Each row of a before or after table is a point. The points were changed in one or more steps. Then noise was added and the rows were shuffled. The steps act on columns, c1 being the first. Name the steps. A step turns or swaps two columns, mirrors them in a line or flattens them onto one, adds a multiple of one to another, or multiplies or shifts one. Angles are multiples of 10 degrees, from the lower column toward the higher: turns from -170 to 170, lines from 10 to 170 but not 90. Use the fewest steps. Two steps may share a column if one is a turn and the other turns, adds or multiplies; they go together, in the order done. Otherwise the lowest column goes first.
(in the rows, 128 means zero)

Before (12 x 3):
[[177 102 111]
 [156 137 124]
 [ 65 130 112]
 [183 134 139]
 [104 134 130]
 [169 141 136]
 [155 118 121]
 [172 114 128]
 [158 129 113]
 [ 67 113 142]
 [171 127 109]
 [ 52  88 160]]
After:
[[104  97 140]
 [108 154 137]
 [104 129 152]
 [194 136 119]
 [ 77 148 139]
 [184  84  95]
 [ 85 168 139]
 [153 149 114]
 [ 90  50 163]
 [186   8  72]
 [ 84  87 145]
 [ 95 125 158]]
Steps: turn c1 and c3 by 160 degrees; multiply c2 by 3

Before (8 x 8):
[[ 72 141 231 115  97 121 102  42]
 [210 191 176 174 159 130 140 118]
 [139  83 115 189  98 118 143 112]
 [162 160 179  90 126 106 170  83]
 [161 191 121 134 151 150 174  63]
 [160  93  91 136 134 119 135  57]
 [171 151 187 123 133 163 146 108]
 [121  87 123 189 170 132 152 117]]
After, 8 rows:
[[110 161 145  85 132 163 149 171]
 [ 81 181 138  51 126 106 172 158]
 [118  95  78 151 171 126 154 116]
 [ 42 131 189  78  95 117 103  70]
 [111  90  75 155  99 117 145 138]
 [ 59  99  49  91 137 123 133 155]
 [ 61 214  82  93 153 151 173 161]
 [119 193 132 137 156 132 139 211]]
Steps: swap c1 and c8; add 0.5 times c7 to c2; shift c3 by -40; shift c4 by -40

Before:
[[ 52  99 123 102  62  82  79  93 103 134  83 161]
 [ 89  64 166  88  97 139 123 169 158  25 117 103]
 [ 78 150 101 139  47 191 119 183  78  68 139 179]
 [159 172 153 135 119 153 144  86 134 103  68 110]
 [ 83 105 104 106 142 128 145  85 115 128  68 173]
 [172  78 119 111 147 138 117 157 196  28 108 183]
 [149 103 154  92 105 111 167  76 156  17 135 113]
 [ 58 100 200 192  40  94 158  91 104  43 119  86]
 [175 110 141  92 156  86 163 164 106  91  63 113]
 [151 135  74 140 172  87 151 182 179  84  94  82]
 [144 163 162 172 153 172 100 163  85  88 160  99]
 [168  67 106 150 119 173 114 175 186 101 166 117]]
After (12 x 12):
[[100 170 165 174 136 169 137 127  80  84 148 144]
 [118 103 107 149 121 175  75 121 124 102  62 172]
 [161 147 123 101 100  80  77 130 160 132 171  54]
 [ 89  89 201 193  97  92 126 129 120  42 154  57]
 [114  77 153  91 121 114 133 130 133  15  98 152]
 [184 105 116 111 135 140  86 130 182  30  80 168]
 [168  97 107 108 135 131 120 126 174 129 167  82]
 [110  91 142  90 140  86 134 127 172  90 180 174]
 [109 143 150 134 121 152 172 128 184 104 151 157]
 [103  90 163  86 111 139  75 128 155  23 107  89]
 [180 150  98 139  97 193 139 129  92  66 164  76]
 [ 86 115  75 141 146  87 150 130 182  83  99 151]]
Steps: swap c1 and c12; turn c2 and c7 by 50 degrees; multiply c5 by 0.4; multiply c8 by 0; mirror c9 and c11 in the line at 150 degrees

Before (10 x 20):
[[151 144  73 164 194  85 193  76 151 141 128 143 125 192 151 165 170  94
  123 137]
 [115 109 113 148  73 207 118 140 107 106  60 122 124 234 116 103 112  99
  109 100]
 [234 107 124 121  53  68 160  76 126 127 153 168  87 123  83 204 153 160
  150 124]
 [100  54 136  99 134 103 154  91 121 155  99 136 145  91 132 107 172 180
  117 133]
 [101  82 144  64 124 129 152  93 135 140 202 199 110 193  84 136 141 113
  139  88]
 [133 102 185 182 143 141 142 122 135 156  97 125 159 185  46 162 136 186
  145 171]
 [ 81 130  99  66 124  62 199 120 134  95 167 102  88 180 163  90  51 102
  196 168]
 [142 105 123 201 169  97 119 131 126 154 114 182 145 191 121  95  90 133
  168 148]
 [144  38 101  54  89 108 157 113 179  91 131 200  83 136 132 107 112  92
  101 128]
 [ 50  65 169 130 158  56 173 104 165 181 156  60 157 117 133  73  76 136
  127  64]]
After:
[[151 174 198 162 197  83  91  74 136 140 127 142 126 192 151 164 170  94
  111 138]
 [ 50  85 167 133 194  58 176 105 130 179 160  62 161 117 132  75  71 135
  115  64]
 [128 118 129 181 153 139 183 117 120 155  97 121 158 183  42 162 138 183
  141 167]
 [ 97  69 149  99 184 104 141  90 132 158 104 139 145  91 135 103 168 182
  122 131]
 [114  87 120 145  88 205 114 140 133 102  60 123 126 231 119 101 114  96
  116  99]
 [145  31 157  55 143 110 106 113 143  92 126 200  82 141 132 111 107  91
   88 122]
 [ 73 125 205  66 124  62 112 124 104  94 163 104  91 181 162  94  55  99
  185 168]
 [104  83 150  70 155 130 146  97 126 140 205 199 111 192  80 130 142 108
  134  91]
 [142 128 124 198 172  98 121 128 107 153 111 178 151 190 121  92  89 133
  166 150]
 [233  74 158 122  88  65 132  74 117 124 151 172  82 124  81 205 152 160
  141 128]]
Steps: turn c2 and c5 by -30 degrees; add -0.3 times c8 to c5; mirror c3 and c7 in the line at 50 degrees; flatten c9 and c19 onto the line at 110 degrees

Before (13 x 48):
[[ 85 138 102 138 127 135  95 104 127 110 145 131 144 126 147 137 115 115
  121 121 100  22 222 127 114 130 107 140 133  97 151 158 128 149 110 133
  117 139 147 134 143 138  97 131 147 121 124 129]
 [107 117  84 124 129 143 125 119 104 106 139 135 118 133 145 134 116 110
  112 137 108  69 128 119  40 117 117  51  78 182 160  93 144 124  89 126
  175 110 121 105 148  89  99 130 114 113 172 125]
 [ 91 122  73 120 115 145 128 127 127 105 126 142 145 107 150 134 140 125
  121 150 101 112 133 117 128 137 119  62 144 169 130 112 142 126  98  85
   98 128 156 120 155 143 139 102 132 120 125 141]
 [119 129 105  58 155 127 106 110 102 103 149 139 118 111 132 152 135  99
  128 150 131 131 102  69 118 161 115 124 135  98  33 107 117 116 136 109
  190 150 125 135 145 129 121 130 162 134 125 100]
 [123  89  73  59 102 108 108 117 137 116 131  86 123 121  61 145 122  98
  118 121 139  66 112 121  77 157 168 107 166 100 104 117 145 119 125 108
  107 147 139 136 140 125 104 162 142 110 125 133]
 [112 121 100 131 142 122 136 101 128 107 108  28 151 212  69  94 156  86
  173 112 104 137 243 104  70 107 156 112 164 139 153 130 137 194 113 125
  103 139 119 116 152 108 128 114 109  98 137 149]
 [ 76 104  95 120 133 138 116 101 133 249 126 117 138 131 122 127 137 119
  128 131 139 130 104 113 110 144 117 134 152 103 125 133 124 184 102 130
  139 144 130 119 153 140 103 178 131 121 122 147]
 [112 127 147 102 105 143 119 101 125 122 133 110 123 113  87 128 117 123
  120 147 114 106 105 115 137 104 128  68 147 113 155 101 105 121  95 113
  172 145 139 118 104 143 114 124 110  73 128  62]
 [103 136 130 126 104 143 112 113 138 134 115 145 132 127 143 150 125 103
  148 129 118 129 102 125 133 145 111 141 133 103 139 128 143 152  97 129
  104 139 151 128  97 134 122 109 106 128 120 130]
 [ 85  94 131 113 103 146 130 116 122 129 131 121 164 135 147 156 158 118
  132 132 166 131 101 115 112 116 139 130 154 104 170 122 103 147 119 132
  123 147 214 133 136 141 112 106 125 136 122 129]
 [ 83 137  76 111 108 123 100 111 115 143  98 134 148 117 148 115 128  82
  102 132 142 136 149  81 122 158 188 139 126 121 150 144  96 125  93 125
  184  95 118 137  82 116 109 173 155 120 138 122]
 [121 134  89 117 110 109 113 111 140 111 147 139 141 114 100 130 174  86
  100 108 156 134 108 127 111 159 109 107 170 126 163  92 143 117  95 119
   97 136 124 113 117 141 105 171 113 135 119 140]
 [119 133 123 111 141 147 127 139 134 122  94 137 130 126 149 154 145  96
  109 135 117 132 108  80 138 158 156 137 169 114 116 156 131 122 245  93
  108 147 164 135 129 132 132 107 127 130 119 153]]
After, 13 rows:
[[103 136 130 127 105 143 113 114 153 134 115 146 132 127 142 156 125 103
  148 129 118 128 100 125 133 146 111 141 133 104 138 128 143 142  96 129
  104 140 151 128  96 134 121 109 106 128 120 129]
 [120 130 105  58 155 126 107 110 101 103 149 139 118 111 132 162 135  99
  128 149 131 132 102  69 118 162 115 123 135  98  33 106 116 139 137 109
  188 149 125 135 145 129 120 130 163 133 125 101]
 [ 84 138  76 112 109 123  99 111 117 142  98 134 147 117 147  98 128  82
  103 133 141 137 149  81 122 158 188 139 125 122 151 145  97 132  94 124
  184  94 118 137  82 117 108 174 155 120 137 123]
 [ 76 105  96 120 133 138 116 102 173 250 126 118 137 130 123 135 136 119
  128 131 139 130 104 113 109 144 118 135 152 103 123 132 124 162 103 129
  138 144 131 120 153 141 102 178 132 121 122 147]
 [ 92 122  73 120 115 145 128 126 126 105 126 142 144 106 149 134 140 126
  120 152 100 113 132 118 128 137 120  62 145 167 131 112 142 136  99  85
   98 128 156 120 156 143 140 101 131 120 125 141]
 [122 132  88 116 110 110 113 111 127 111 146 141 142 115  99 134 176  86
  100 108 157 133 109 128 110 158 109 107 171 126 162  92 144 110  95 120
   97 135 125 113 118 140 105 170 112 135 118 140]
 [111 120  99 131 142 122 136 101 178 107 108  28 152 212  68 100 155  86
  172 111 105 138 242 105  70 108 157 111 165 139 153 129 136 168 112 125
  103 140 119 117 151 108 128 113 109  98 138 149]
 [105 117  84 124 129 142 125 119 108 106 139 135 117 133 146 124 116 110
  113 137 109  68 127 119  41 118 117  51  76 182 160  94 144 142  88 126
  176 110 121 106 148  88  98 130 114 113 172 126]
 [120 133 122 111 140 147 127 139 127 122  94 137 130 126 150 164 147  94
  108 135 119 132 107  81 137 157 156 137 169 115 117 156 132 131 244  92
  108 146 164 136 130 133 133 106 127 131 120 153]
 [ 85 137 103 138 127 135  94 104 143 110 146 130 144 126 147 143 114 115
  123 122 100  22 223 127 114 130 107 140 133  96 151 158 129 148 110 135
  118 141 148 134 143 137  96 131 147 121 123 130]
 [122  90  73  59 103 107 109 117 127 116 131  87 123 120  61 155 121  98
  119 121 140  65 112 121  78 157 168 107 167 100 102 117 145 119 125 108
  107 147 139 135 139 124 104 162 141 111 124 134]
 [ 84  94 132 113 103 146 129 117 138 129 132 119 164 134 147 166 158 118
  132 132 165 132 102 116 111 117 140 129 154 106 170 121 104 171 118 132
  123 147 213 133 136 140 112 106 125 135 122 128]
 [111 126 147 101 105 143 119 101 121 123 134 109 123 114  86 136 116 124
  119 147 113 107 104 115 138 104 129  69 147 114 155 101 106 130  95 111
  172 145 139 118 104 144 114 125 109  73 128  63]]
Steps: turn c9 and c34 by -50 degrees; add 0.3 times c39 to c34; add 0.5 times c38 to c16

Before:
[[135 176 112 137 103  37 131 151 114 159 209 224  92  71 125 101  91 162
  136 117 137 133  96 133 146 116 127 115 179 103 122 120 129 132 120 130
  106 141 184 118  63 144 132 114 147 215 131 130  86  80 135 149 129 109
  125 178 105 124 138 178 208 115 120 110]
 [188 150  86 168 108  48 103 203 131 150 127 160 151 161  69 137  85 138
  204  99 118  62 146 175 170  83 113 158 156 174 121 103  39  82 119  93
  127 139 125 116  98  41 163 152 158 137 113 120  85  85 114 104  75 140
  171  63  81  81 162 111 160 140 132  84]
 [139 238  67 134 134 130  61  75 159 137 124 157 158 128  86 166 144  91
  143 165 140 135  68 120 164  88 123 145  81 182 164 147  88 149  96 188
  138 180 151 123 175 114 109  94 195 126 153 137 182 131 206  84 148 147
  109 166 170 151 100 129 100 145 115 185]
 [152 175 127 164  87 153 151  82  80 106 141 172 149  63  83 165 205 146
  119 134 103 162 140 110  64 151 109  81 152 182 183 159 123 126 137 126
   81 177 196 142 133 136 171 153 110 175 116  94 131 116 115 163  74 171
  196 107  96  35 105 106 128 123 147 116]
 [ 82 107 172 157 126 119 115 185 113 137 180  95 108 118 105 147 112 191
  148  81 140 175 148 131  51  25  81 137 194 161 149 156 134 165 192 201
  132  12 138 141 137 166  89  68  73  89 196 179  47  75 110 126 204 122
   46  63  99 109 143 150 117 152 166 157]
 [102 103  70 248  24 133  38 122 158 185  80 143 177 152 117 180  70  83
  209 131 105 116 151 123 189 160 171 156 141 151 155  88 170 142 114 182
  145 127 144  45 109 116 131 145  93 130 181 143 109 111 174 171 189 157
  101 150  92 131 154 114 128  66 164 132]
 [155  97  94 119 158 127  37 171 179 150 199 115 153 107 107 111  87 161
   96 150 103 106 111 140 113 188 159 118 119 103 185 160  33  78 125  71
   63 104 116 131  83 130 126 163  92  69 118  98 120 143 184 160  93 169
  113 144 227 153  85  93 181 141  99 145]
 [150 184 109  83 101 166 129 214  93  77 135 142 161 161 119  89 176 111
  157 151 155 100 121 115 145 105 120 165 131 121 138 151 125 142 189 123
  125 197 125 126 173  11 113 157 120 139 107  20 124 151 138  49 142  11
  154  52 126 121 190 147 169 115 212 128]]
After:
[[132 171 111 137 100  37 126 147 113 155 204 221 143  67 130 104  94 160
  134 177 136 130  96 130 145 116 127 116 178 103 121 122 128 133 121 126
  102 146 115 121  61 142 133 120 147 216 124 126  86 181 136 150 132 112
  123 180 106 129 135 129 211 117 119 109]
 [186 152  90 173 108  44 103 200 131 150 127 162  93 160  66 137  86 137
  205 139 119  61 146 174 166  82 114 154 153 175 125  99  45  81 118  95
  125 139 148 123  96  41 162 151 156 137 115 123  91 166 115 105  76 141
  174  56  83  76 156 129 155 142 134  82]
 [155  93  91 116 161 131  33 173 180 151 203 118 110 113 106 111  84 159
   96 106 100 103 108 146 112 184 163 122 119 104 187 167  38  82 129  70
   63 104 116 127  76 132 120 165  94  73 118 100 121 107 185 163  93 170
  113 148 230 151  85 122 182 144  97 147]
 [ 83 109 177 153 128 120 117 178 111 138 175  94 128 120 107 151 110 192
  151 160 141 170 146 130  47  29  79 136 195 161 151 154 138 162 193 200
  135  17 161 140 135 166  92  70  70  91 195 176  46 182 112 123 201 122
   50  62 101 109 142 129 116 155 168 156]
 [102  97  69 246  24 141  42 126 153 187  78 145  77 155 114 181  73  81
  206 142 108 115 153 123 191 160 166 153 145 157 156  89 167 139 116 182
  145 125 115  68 109 116 132 149  90 129 182 144 111 124 170 171 184 157
  103 150  92 133 156 127 128  71 165 133]
 [151 175 126 164  92 151 156  85  77 101 140 174 106  60  89 160 209 147
  117 183 106 164 139 107  63 151 112  82 153 189 183 157 120 125 136 125
   83 178  86 136 134 133 166 157 113 174 113  97 130 131 117 159  76 167
  196 108  98  34 106 127 130 119 151 118]
 [146 186 113  85 100 164 130 217  93  80 129 145 103 170 121  89 176 121
  161 115 151 100 121 115 146 102 120 169 129 121 139 147 125 145 191 122
  130 199 107 130 170  15 115 156 120 137 108  22 122  99 136  50 141  15
  150  53 129 123 190 131 166 115 210 126]
 [137 238  71 130 133 132  65  76 155 142 120 160 103 135  85 159 150  95
  140 133 144 134  70 119 160  86 120 144  79 179 165 150  87 149  95 188
  135 179  84 123 177 110 112  93 193 129 152 137 177 116 208  80 153 148
  110 167 175 154 100 128 100 144 111 188]]
Steps: turn c13 and c50 by -160 degrees; turn c20 and c39 by -120 degrees; multiply c40 by 0.7; multiply c60 by 0

Before:
[[165 227  76  79 143  98  75 149  54 162 112 120 105  91  65  90  87  70
  153 162 138  92 170 109 122 145 150 151 110 156  54 132 156 148 172  60
   64  78  55 143 143 139  94 142 197 196 128 183  25 130 147  48 162 125
  223  98 102  51 170 108 142 134 121 125]
 [ 90 147 179 193  43 173 107 148 165 144 171 114 164 136 151 125 181 141
  116 182 153 130 144 102 143 228 104 137  74 136 134 112  84 182 212 150
  201 201 126  66 170 176 113 134 153  93  81 146 179 118 130 100 163 147
  133 154 161  94 129 158 147 134 158 185]
 [148 174 124 105 101  51 185 112  99 162 158 177 104 163 102 115 110 148
   87  91 109 178  74 118  91  94 103 141 189  96 176 176 108 100 109 109
  153 146 123 191  93  93 133 148 142 155 117  94 145 202 143 177 107 125
  106 133  94 109 164 127  97 125 134 121]
 [ 97 136 124 159  41 176 109 148 167 171 142 146 137 134 115 125 223 140
  173 166 144 141 139  99 134 205 133  93  51 114 127 105  92 175 212 110
  214 211 110  66 142 155 126 140 139 103 106 156 105  79  80  65 161 117
  206 110 160 122 115 173 141 115 180 132]
 [119 172 150 100  90  93 181 138 115 136 157 145  97 151 106  56 104 152
   82  80 148 188 104  96  99 127 133 148 148 147 151 180 101  96  31 143
  130 104 133 148 119  69 160 153 155 187 129 100 126 159 145 192 103 100
  117  94 146 142 173 152 106 191 109 156]
 [103 149 152  68  91 151 136 127 173 179 165 168 112 169  99 114 118 128
   70 129 156 159 139 124 126 145 140 126 183 100 147 199 111  90 105 142
  144  61 108 176 160 102 159 210 160 144 142 128 141 132 132 184 142 100
   94 181 117 165 167 121 122 149  94 144]
 [ 99 127 145 155  53 116  78 129 103 178  92 125 181 129 112 182 200 122
  130 149 149 134  57 159 167 219 161 149   7 125  79  94  82 132 197 137
  160 187 141 104 133 160  89 159 149 142  55 169 141  75 117 131 168 120
  153 108 174 111 208 117 145 176 190 129]
 [124 148 188  88 115  72 168  78 100 132 146 157 118 172 150 118  95  88
  114 146  59 149 115 172 124  30 182 142 193 130 138 167  79 106 107  66
  106 116 106 130 109  79 144 125 127 155  93 117 108 194 155 197 115 103
   76  97 135 125 149 149 118 132 131 176]
 [120 164 137 109 112 125 122 111 108 138 152 156  67 117 158 132 133 148
  101  95 137 196 101 116 101  89 154 106 145  88 158 178 133 140  81 121
  142  81 103 189 121  99 136 155 188 148 121  57 123 176 170 175 132 103
   95 137 118 123 173 155 103 107 118 133]]
After:
[[ 98 132 145 158  42 178 110 150 165 170 142 131 136 100 153 125 224 140
  172 165 142 140 141  98 137 205 132  94  51 113 129 102  91  68 208 108
  211 212 109 176 143 156 129 141 140 105 105 155 106  79  80 182 158 119
  205 110 163 123 113 175 143 114 180 133]
 [122 149 209  88 112  77 167  79  97 129 146 163 120 103 116 119  93  88
  118 144  58 153 116 175 124  29 168 146 194 133 142 166  78 129 107  66
  105 121 108 107 111  81 143 126 127 152  91 118 108 194 159  48 114 100
   76  97 134 124 147 146 120 136 131 177]
 [ 89 146 196 194  42 174 108 146 164 143 170 136 163 118 184 128 180 140
  117 180 152 128 147 100 143 225 110 137  73 136 135 111  84  66 214 153
  203 178 125 182 173 171 115 132 153  94  79 145 178 117 129 149 164 146
  134 156 162  95 129 156 148 132 156 183]
 [100 151 170  68  89 150 138 125 174 180 165 135 112  94  51 116 118 126
   70 129 154 158 142 124 128 144 135 129 183 102 146 200 113 176 103 140
  144  95 107  86 163 102 162 209 160 141 145 127 140 135 133  61 141  99
   95 179 113 168 169 120 118 147  94 143]
 [100 127 164 153  50 116  75 128 102 177  94 117 180 148 152 180 202 123
  131 150 150 134  57 159 167 218 150 147   4 126  79  97  80 106 196 134
  158 183 141 133 130 155  86 159 149 140  56 166 141  75 117 122 166 122
  156 110 175 111 207 116 144 175 191 130]
 [122 172 172 101  89  95 177 136 113 134 158 123  98 110  92  57 104 153
   83  81 148 190 105  98 105 127 133 146 150 146 153 181  97 147  30 144
  128 118 131  96 123  70 161 153 156 186 129  99 125 162 147  59  99 100
  119  94 145 141 172 152 107 192 110 152]
 [144 172 146 103 100  50 189 114 101 160 158 139 102 107  90 114 110 152
   88  90 109 179  76 120  91  95 112 139 189  97 178 176 107 189 111 105
  151 168 123  98  95  95 132 147 137 152 116  94 144 201 143  70 106 123
  107 133  93 107 163 130 100 126 134 120]
 [166 227  95  79 143  99  77 150  54 163 114  76 105 153  74  86  88  69
  155 165 136  92 168 109 121 144 140 148 111 156  55 132 160 145 171  60
   65 105  58 148 144 139  95 143 196 196 127 180  23 131 147 217 160 125
  223 104 102  48 166 104 142 131 122 128]
 [121 168 154 112 111 126 122 109 106 137 153 172  63 149 103 130 135 147
  105  95 135 192 101 117 100  90 144 108 144  86 157 181 135 192  82 119
  142  90 100 142 121 102 133 154 186 148 123  59 123 178 173  91 132 101
   94 135 117 122 175 154 101 104 118 133]]
Steps: shift c3 by 20; turn c12 and c15 by -50 degrees; turn c15 and c38 by -30 degrees; turn c14 and c52 by -160 degrees; add -0.5 times c43 to c14; multiply c27 by 0.7; swap c34 and c40

Before:
[[173  99 169  96 162 104 107 145 158  90 153  73  10 126 178  86 113 156
  103 150 116 183 109 158 150 106 157 177 156 147  68  54 136 160 161 186
  167 121 226 140 138 159 151 115 111 216 111 168 172 147 147 136 192  71
  177 122 138 212 128 133  61 188 182 124]
 [172 150 179 105 151 185 153  89  74 116  96 136 116 106 157 143 151 123
  154 173 111 107 122  49 117 131 125 128 104  91 151 139 214  40 133 199
  142 120 167 102 126  76 169 122 171 163 212 131 164  74 199 117 119 150
   73 158  89 163 104 100 124 178  82 112]
 [ 81 155 122 121  99 190  69 114  93 104 176  92 116  81 137 158 188 141
  172 132 166 176 103 141 139 117 149 177 151 133 110 116 108 157 104  74
  112  72 127 164 123 162  90 151 112 140  80  59 150 105 246 113 131 123
   57 167 123 125 108 105 156  64  97 136]
 [163  70 184 135 118 162 189 114 160 128 180 150 145 113 159 130 143  88
  182 108 163  94  48 160 132  82 165  78 131 110 158 134 166 125 160 114
   77  83  82 107 115 181 114  81 183 151 143 121 135 125  88 150 186  92
   85 132 200  74 149  84 110 113 124 100]
 [ 95 121 163 100  97 139 102 110 172 167 100  46 126  62 133  94 103 104
   64 135 185 153 152 134 108 110 135 127 167  67  78  86 132  99  92 142
  124 166 194 148 175 121  99  87 117 102 192 173 128  90 152 181 120  83
  131 162 146 120 124 162 125 155 121  71]
 [122 115 149  90 110 134 119 139  32 107 169 131 126 151 110 221 135 158
  136 143 104  75  82 139 136 100  84  98 156 152  69 104 110  85  85  80
  172 134  85 170  80 179  81 155 127  84  62 172 118 128  90 139 110 127
  178 118 153 148  14 115 241 115 147 147]
 [ 97 111 139 129 121 143 147 156 109  48 109 111  79 130 180 127 129 107
   75 159 194  97 151 180 160 100 151 249 125 147 138 121 125 164 105 113
  116 193 128 106 121 110  94  68 110  74 175 160 164 123  84 147 102 199
  147  71 114 171 110 134 136 156 156 114]
 [ 95 147 204 106 163 160 147 137 153  78 148  84 128  62 162 148 149 101
  108  87 157 109 127 122  98 113 118  95  56 135 136 115  81 153 150 120
  114 237  76 130 169 203  65 120 115  83 132 158 115 104 107 169 112 105
  145 155  74 139 106 108 126 205 101 103]
 [ 96  82 161 123 119 124 165  51 112 148 133 180  44 142 105  83 104  62
  181 165 137 142 114 105 121 129 126 175 111 220  81 193 106  94 154 120
  108 176 182  89 127 110 114 227  76  39 136 191 124 154 103 144 151  94
  189 115 121 116 103 125  80 186  82 184]]
After:
[[173  99 169  96 162 104 107 145 159  91 152  72   9 125 179  96 114 155
  101 151 117 182 109 159 150 106 157  71 156 146  68  56 133 160 162 187
  167 187 226 140 138 157 150 113 112 215 111 168 132  93 147 136 192 176
  176 122 138 187 128 133  62 189 181 140]
 [ 95 147 203 105 164 161 146 138 154  78 148  84 128  62 162 163 149 101
  107  86 157 111 127 122  99 114 118 103  56 135 138 117  82 151 151 121
  114 207  77 130 170 203  64 121 117  83 132 157 119 152 106 170 112  94
  145 157  76  52 106 107 126 206 100 103]
 [124 116 148  89 111 134 120 139  31 106 168 132 126 151 108 159 135 157
  136 143 105  73  82 138 136 101  83 126 156 152  69 103 109  87  85  79
  173 148  84 170  80 179  82 155 126  85  61 171 134 210  90 137 110  98
  177 118 154 136  15 114 242 116 147 141]
 [173 150 179 104 152 184 152  89  72 116  95 138 116 105 157 189 150 122
  154 173 112 106 122  50 116 131 126 151 104  91 150 139 215  40 133 200
  142 148 167 101 125  77 169 121 172 162 213 131 126 137 200 118 119 128
   73 158  90 157 104 101 125 179  82 127]
 [ 97 112 138 129 120 143 148 155 108  48 108 110  78 131 181 123 130 107
   75 159 194  97 151 181 160 100 149 199 126 148 138 119 126 164 106 113
  116 201 129 107 123 111  94  69 110  74 174 162 127  99  85 147 101 248
  148  73 113 106 110 133 136 157 156 127]
 [163  70 184 135 118 162 189 114 160 129 181 150 145 113 160 133 143  89
  183 108 162  95  49 161 131  82 165  91 131 109 158 135 166 124 159 115
   77  58  81 106 114 181 114  82 184 151 143 122 119 131  88 150 185  79
   84 132 200 128 151  85 110 113 124 106]
 [ 97  81 162 122 121 124 164  51 113 148 132 181  44 141 104  87 104  61
  182 165 137 141 115 104 121 130 125  95 111 219  81 194 106  93 155 120
  108 150 181  90 128 111 115 228  77  37 137 192 146  89 102 145 151 175
  189 115 121  83 103 125  79 184  80 175]
 [ 81 156 123 120  99 190  71 116  91 104 177  93 117  81 139 165 190 141
  171 130 166 176 104 142 139 116 149 123 150 134 110 115 108 156 104  74
  112  89 126 163 123 162  89 152 113 141  81  60 135 167 244 113 131 176
   57 167 123 169 108 105 156  64  97 142]
 [ 95 122 164 100  98 138 102 109 173 167 101  45 125  61 133 158 102 104
   65 136 185 154 152 135 108 109 136  82 168  67  78  86 132 101  91 141
  123 145 195 148 176 123  99  87 117 102 191 173 107 100 153 181 120 128
  131 161 147  94 124 164 123 153 121  77]]
Steps: add 0.5 times c56 to c16; turn c16 and c50 by 70 degrees; swap c28 and c54; turn c38 and c58 by -50 degrees; flatten c49 and c64 onto the line at 70 degrees
